Each point is reached from the start by the listed moves, each made 0, 1 or 2 times, or once backwards (-1), plus a little noise. Is the number of moves made odd or even? Then give how often each move was made.

Moves:
(1): [ 2.2  3.0 -3.1  1.4 -1.3]
(2): [-0.7 -3.1  1.9  2.1  6.5]
Start: [-0.5 -1.4  1.5 -0.7  0.2]
Points:
[ 2.3  4.6 -3.4 -0.7 -8.1] => even (1, -1)
[-3.8 -7.4  6.4 -0.2  8.3] => even (-1, 1)
[ 3.9  1.7 -3.0  4.6  4.2] => odd (2, 1)
[ 2.2  1.9 -1.7  0.5 -0.9] => odd (1, 0)

Moves:
(1): [-0.6  1.5  1.0  0.4 -1.2 -1.3 -0.6 -3.0  0.1]
(2): [-1.1  2.3  1.9  0.9 -0.1 -1.3 -2.6 -0.1 -0.6]
(3): [-1.1 -1.1  2.0 -2.5 -0.9  2.9 -1.7  1.5  0.4]
(4): [-0.9  0.1 -2.1  0.3 -1.2 -1.8  1.4 -0.1 -2.7]
(5): [-2.9 -1.7  0.3  0.3  0.4  2.1 -1.1  1.7  3.4]
(6): [ 0.0  1.5  1.5 -1.0 -0.4 -0.8  0.9  0.5  2.6]
(7): [-1.0  0.4  1.7  0.8  0.3 -1.0  0.9 -1.3 -1.9]
(8): [ 1.7  0.8 -2.5  1.9 -1.4  2.5  3.7  1.1  0.2]
Start: [ 0.2  0.0  1.5 -0.5 -0.3  1.2 -0.1 -0.8  1.1]
Points:
[-1.3  4.3 10.9 -3.8  1.1 -2.2 -6.0 -0.8  8.4] => odd (0, 1, 0, -1, 0, 2, 0, -1)
[  0.7   2.3  11.0 -11.2  -3.5   2.5  -5.5  -4.0   8.9] => odd (2, -1, 2, -1, -1, 2, -1, -1)
[ 8.1  1.2 -5.7  2.7 -1.1  2.4  5.1 -5.1  0.3] => even (1, -1, -1, -1, -1, -1, -1, 1)
[ -2.6   2.6   2.0   0.7  -1.2  -8.8  -2.4  -5.8 -13.0] => odd (0, 1, 0, 2, -1, -1, 1, -1)
[-3.6 -1.3  1.2  0.5 -4.3 11.3  3.2  7.5  0.3] => odd (-1, 1, 2, 1, 1, 0, 1, 2)
[-0.7  0.2  9.6 -8.8 -1.8  2.0 -5.5  0.2  1.1] => odd (0, 0, 2, 0, -1, 1, 0, -1)

Moves:
(1): [ 1.3 -4.0 -1.3  0.2 -3.0 -1.2 -2.5  0.0  1.9 -0.5  1.7 -0.4 -0.5 -2.3]
(2): [-0.8  1.7 -0.4  1.0 -0.4 -0.4 -1.0 -1.4 -1.8  0.4 -2.6 -2.5 -1.3  0.5]
(3): [-2.5 -1.8  2.3 -3.0  0.8 -1.5 -1.8 -0.5 -0.9 -1.7  3.7 -3.5  1.0 -0.7]
(4): [-2.8  0.7 -3.8 -0.1  2.6 -2.1  0.1  1.1 -2.7  0.4 -2.4 -1.0  2.5 -2.8]
(5): [ 0.2 -4.1 -0.1 -2.5  2.2 -4.8  0.2  0.2 -1.4  2.6  2.4  2.1 -5.0  0.5]
(6): [-0.2  4.0  0.7 -3.5 -3.4 -0.7  0.5 -3.9 -2.5  0.9  1.7  0.9  0.7  1.0]
(7): [-0.5  1.1  2.1  0.1  2.0  0.9 -1.5  0.0  0.4  2.5  1.0  0.3  0.6 -1.4]
(8): [ 3.0 -0.2  0.4  0.0 -4.2  0.2  0.7 -0.9 -0.1 -2.8 -0.3  0.0 -4.7 -2.7]
(9): [-3.3 -2.5  1.8  0.8 -5.3  2.5  3.3 -0.8 -2.2 -2.2 -0.4  0.6  1.6 -2.1]
(10): [-0.8  2.1 -4.0  2.4 -0.9 -1.3  0.1  0.8 -1.5 -1.8  1.2 -2.8  0.8  0.7]
(11): [-3.7 -1.7 -1.2  0.3  0.9 -0.2 -0.2  0.2  3.6 -1.5  1.3 -2.1 -0.5 -2.2]
(12): [-0.8  0.9 -2.1 -0.4 -1.8 -0.5 -2.0  1.9 -2.2 -0.9 -0.7  0.8  0.0  1.0]
(13): [ 0.8 -1.7 -3.3 -1.9 -1.1  3.2  0.4  2.1  0.0  0.2  2.6  0.1  0.2  4.1]
(14): [ 1.1  0.9 -0.3  0.4  1.3  4.3 -0.5 -6.0 -1.0 -4.5  2.7  2.1 -2.4  2.9]
Start: [-0.4 -0.4 -1.8  0.7  0.3  1.1 -1.1 -1.9  0.2 -0.5 -0.9  1.6 -1.7  0.4]
Points:
[  9.1 -10.6  -3.3  -0.6   7.8   6.2  -8.2  -7.4  -4.6   3.9   4.3  15.7
 -18.6   8.9] => even (1, 1, -1, 0, 2, -1, 2, 0, 0, -1, -1, 1, 1, 2)
[ -7.9  -3.4   1.0   0.7  -7.1  -5.8 -10.2  -9.8   7.6  -5.5  10.0 -10.0
  -4.9  -9.3] => odd (2, 1, 1, -1, 0, 1, 1, 0, 0, 1, 2, 0, -1, 0)
[  0.9  -8.1   0.4  -3.0   7.9   3.1 -14.1   4.2   6.8   4.8   5.1  -1.4
  -2.6   7.8] => odd (1, 1, 1, -1, 0, -1, 1, -1, -1, -1, 0, 1, 1, 0)
